Each row is a point. A path goes straight from each point to the next, and from the last back to the first. The post is the endless flat space through its rows: a point in 2 columns, a line in 3, a plane in 4, and so on, so that a path can go around it. Count how often the path circles the post. Going back the other way cancels.
(in the rows, 128 means zero)

Post (1 x 2)
[[124 128]]
Path (10 x 2)
[[172 163]
 [136 165]
 [103 143]
 [ 75 105]
 [ 94  81]
 [ 77 129]
 [114 146]
 [147 158]
 [166 122]
 [150  89]]
Times around: 0

Post (8 x 9)
[[149 110 172 143 116 108 102  94 100]
 [121 103  95  99 176 128 114  96 172]
 [160 117 139 176 115 153 131 137 144]
 [166 159 119 126 170 192 135 147  45]
 [212 129 142 205  97  97  67 147  64]
 [156 130 147 156 131 111 108 163 127]
 [165 127 125  95  55 142 132 118  77]
 [151 125 121 141 111 113 160 117 126]]
Path (15 x 9)
[[143 113 121 122 102 202 129 113  56]
 [121 130 163 153 106 121 109 133  47]
 [139  77 133 137 121 121 102 108 120]
 [199 101 135 136 128 113  88 161 127]
 [164 106 166 126 109 167  67 130 163]
 [183 165 105 165  96 141 135 128  94]
 [139 136 140 162 139  95 113 144 107]
 [126 106 175 158 109 110 133 135  98]
 [156  93 121 101 109 132 105 151 120]
 [141  96 155 139 137 188 133 126  98]
 [119 101 174 193 107 149 122 142 163]
 [131 128  89 117 101 105 118 138 143]
 [118 136 171 129 156 148 140 170  94]
 [190 107 106 129 167 137 150 144  84]
 [196  95 177 161  95 142 131 159  84]]
Times around: 1

Post (17 x 18)
[[167 140  95 160 161 122  95 123 119  99 182 131 153  99 172 122 151 111]
 [170 115 108 150 137 124  83  76 123  62 107 130  95  80 154 157 151  92]
 [146 123 122 191 161 164 126 110 154 112 114 124 140  63 142 164 118 106]
 [175 113  90  89 138 175 103 161 151 130 119 172  69  87 103 125 129 107]
 [108 130 163  54 111  69 174 150 154 161  79 131 138 154 162 107 104 191]
 [149 131 147  92 112 164 107 100 133 118 173 156 140 134  93  89  58 183]
 [173 129 100 142 176 174  98  92 146 123 128  73  89 100 173 154 141 107]
 [160 125 133  93 160 161 191 140 133  98 114 164  65 155  88 104  97 111]
 [106 154 161 111 125  75 178 102 196 190 114 162  76 163 134 122 108 180]
 [141 142  80 183  84 146  84  81 123 112 114 103 178 127 158  63 132 134]
 [173 108 122 173 117 160  83 116 101 130 150 133 108 105 199 146 112  63]
 [116 143 156  90 104 105 206 135 213 128  97 173  86 151 188 105  95 215]
 [154 134 116 130  63 132 132  95 165 125 148 126 204 167 143 142 127 151]
 [118 115 129 159  90 159 116 105 100 104 151 121 143 120 147 121 174 173]
 [157 131  66 125 117 154 144 119 109 101 159 111  67  63 113 146  89  70]
 [155 140 140 111 102 156 141  59 139 127 165 127 171  93 152  80 147 101]
 [126 121 165  70 122 127 148 173 200 109 136 131  57 127  91  84  90 110]]
Path (20 x 18)
[[122 143 158 162  97 121  89 133 169  86 191 160 117 102 129 129  85 109]
 [184 182 121 148 150 131 173 133 144 121 139 121 103 144 189 118 105 131]
 [150  95 165 161 128 140 100 157 111  75 164 145  79 121 126 111 144 152]
 [153  93 142 146 121 151 116 135 134 104 104 149 131 159 145 116 153 144]
 [167  84 136 115 125 126  89 175 190 150 165 124 131 123 155  93 162 151]
 [145 112 113 140  73  73 110 137 164 159 168 133 115  96 134 129 107 157]
 [142 116 134 135 118 140 119 126 205 148 104 131 173 134  82 140  57 120]
 [122 119 112  63 140 152 137 117 144 128 156 166 158 122 163 143 148 183]
 [112 166 132 175  86 151  73 103 129 103 178 137 148 129 145  98  85 109]
 [132 181  80 132  63 118 173 112 151  79  80 111  79 124  94 115 161 122]
 [162 140 130 129 120  84 135 136 147 125 112 102 137  70 123 131 125 144]
 [149 128 118 161 124 135 151 128 113  96 139 148 126 133 140  71 171 125]
 [153 112 117  95 134 148  90 103 135 107 128 108 127 120 117  89 100 174]
 [133  79 143 117 156 190 142 108 110  74 119 147 140 116 140 108 131  95]
 [121 146 124 127 138  97  83 110 159  71  83 162 121 111 155 108 128 147]
 [149 172 128  68 111  97 145  86 121 102 121 119  99 111 140  89 136 154]
 [174 132 118 117 119  96 108 190 163 123 128 126 135 143 141  81 111 157]
 [142 116 103 156  91  96 164 115 126 121 169 125 147 103 125 114 100 174]
 [157 119 144 163 161 147 124  62 170 124 119 120 144 139 139 130 154 105]
 [129 161  91 125 170 123 115  98 161  90 183  94 105 104 134 115 156 103]]
Times around: 3

Post (17 x 18)
[[205 125 128 135  88 102 126 156  30 112 127 179 136 130 151 119 110 132]
 [148 108 147 129 119 123 112 122 133 126 167 135 129 137 108 166 139  75]
 [ 24 137 136 163 212 116 196 182 163  86 165 136 145  98 190 208  31 187]
 [148 104 114 178 164 109  97 108 104 152 115 111 138 144  87  92  97 103]
 [147 127 138  67 112 161 148  90  77 106 135 122 127 137 163 145 124  51]
 [151 130 118 125 147 148 142  98 114 148 123 131 107 156 134 140 155 124]
 [138 147 154 133 145 147  97 144 146 137 139 141 121 110 125 117 122 125]
 [140 111 126 102 112 114 125 105 162 125 103  86 103 118  84 107 155 127]
 [144 125 151 139 111 142 151 141 104 149 131 141 169 120 101 129 131 103]
 [123 148 142 104 142  79 100 159 147 153  83 148 127 127 149 132 145 129]
 [ 92 129 122 147  93 154 108 135 113 138 116 152 131 140 106 130 125 120]
 [136 146 125 153 170  85 169 118 128  74  74 107  61 104 107 147 181  87]
 [144 159 144 165 138 104 126 127 147 132 117  70 132 121 118 162 108 136]
 [123 117 100 114 113 134 100 119 114 139 124 119 149  83 101 187 114 115]
 [134 111 107 154 105 141 113 122 114 166 162 105 148 124 132 109 152  94]
 [147  82 166 170  93 123 134 132  55 182 114 172 100 113 158  81 113 100]
 [103 132 147 142 162 132 141 171 112 137 174  73 125 137  87 192 122 132]]
Path (28 x 18)
[[183 105 129 139 160 130 113 161  69 103 110 160  90 111 143 156 117  92]
 [192 147 156 161 153 146 143 130  93 117 159 105 174 165  99 196 128  83]
 [191  93 173 115 156 108 115 118 123  88 138 110 128 121 104 117 111  28]
 [147 134 154 159 172  87 117 141 113 122 123 124 140 151 111 184 150 106]
 [114 166 119 102 146 144 100 113  79 113 141 107 117 130 113 141 126 142]
 [171 101 137 119 132  86  45 121 106 212 133 172 102  79  63 140 101 145]
 [132 125 160 123 130 136 138 141 144 115 103  99  59 135  61 141 104 151]
 [144  85 134 183  95 178 116 145 136 186 162 141 151 165 169  71 143  83]
 [137 111 178 151  90  92 111 160  94 172  97  90 155 158  71 152 124 119]
 [100 123 138 119  95 123  90  96 122 159  88 107 131 112 144 103 135  73]
 [179 169 149 177 179 103 126 148 105 130 134 141 156 148 134  98 129 125]
 [155 160 136 133 146 118 139  92 148 136 120 122 107 181 129 122 153 127]
 [163 152 132 158  98 161 126 103  73 130 105 147 110 165 150  35 124  49]
 [160 150 144 158 146 155 165 136 112  87 126 128 157 145 106 126 117  95]
 [ 54 125 208  70 192 116 105 140 184 142  93 116 129 153 106 174  74 105]
 [ 92 154 152 149 141 108 102 157 146 132 105 100  84  45 105 125 142 160]
 [142 145  87  93 122  89 149 107 118 125 164 120 146  98 141 137 165  79]
 [118 117 128 116  96 125 134 150 106 162 115 193 142 133  84 140  95 108]
 [131 101 119 141 195 146 116 165 121 157 145 164 138 135 121 138 130  98]
 [150 142 165 191 146 130  84 169 168 166 153 104 122 142 158 146 147 159]
 [111 116 124 157 152  90 146 137 106  98 146 128 186 128 108 200 102  88]
 [134 103  90  81 150 140 133  93 110 113 101 145 116 158 155 135 123 148]
 [184 105 123 188 173 133 136 103  88 121 105 101 152 164 115 134  64  60]
 [147  77 171 118 102 118 132 132  96 176 101 152 131 112 125 164 106  98]
 [143 114  78 157 142 121 195 106  80  48 119 134 149  79 137 181  92  78]
 [199 164 167  97 171 105 125 139 119 123 197 125 170 151 148 116 129  15]
 [113 122 123  87 144 136  87 127  88 125 181 147  92 142  53 177 126  80]
 [144 119  91  93 131 150 118 129 134 157  90 133 111 141  89  47 134 149]]
Times around: 3
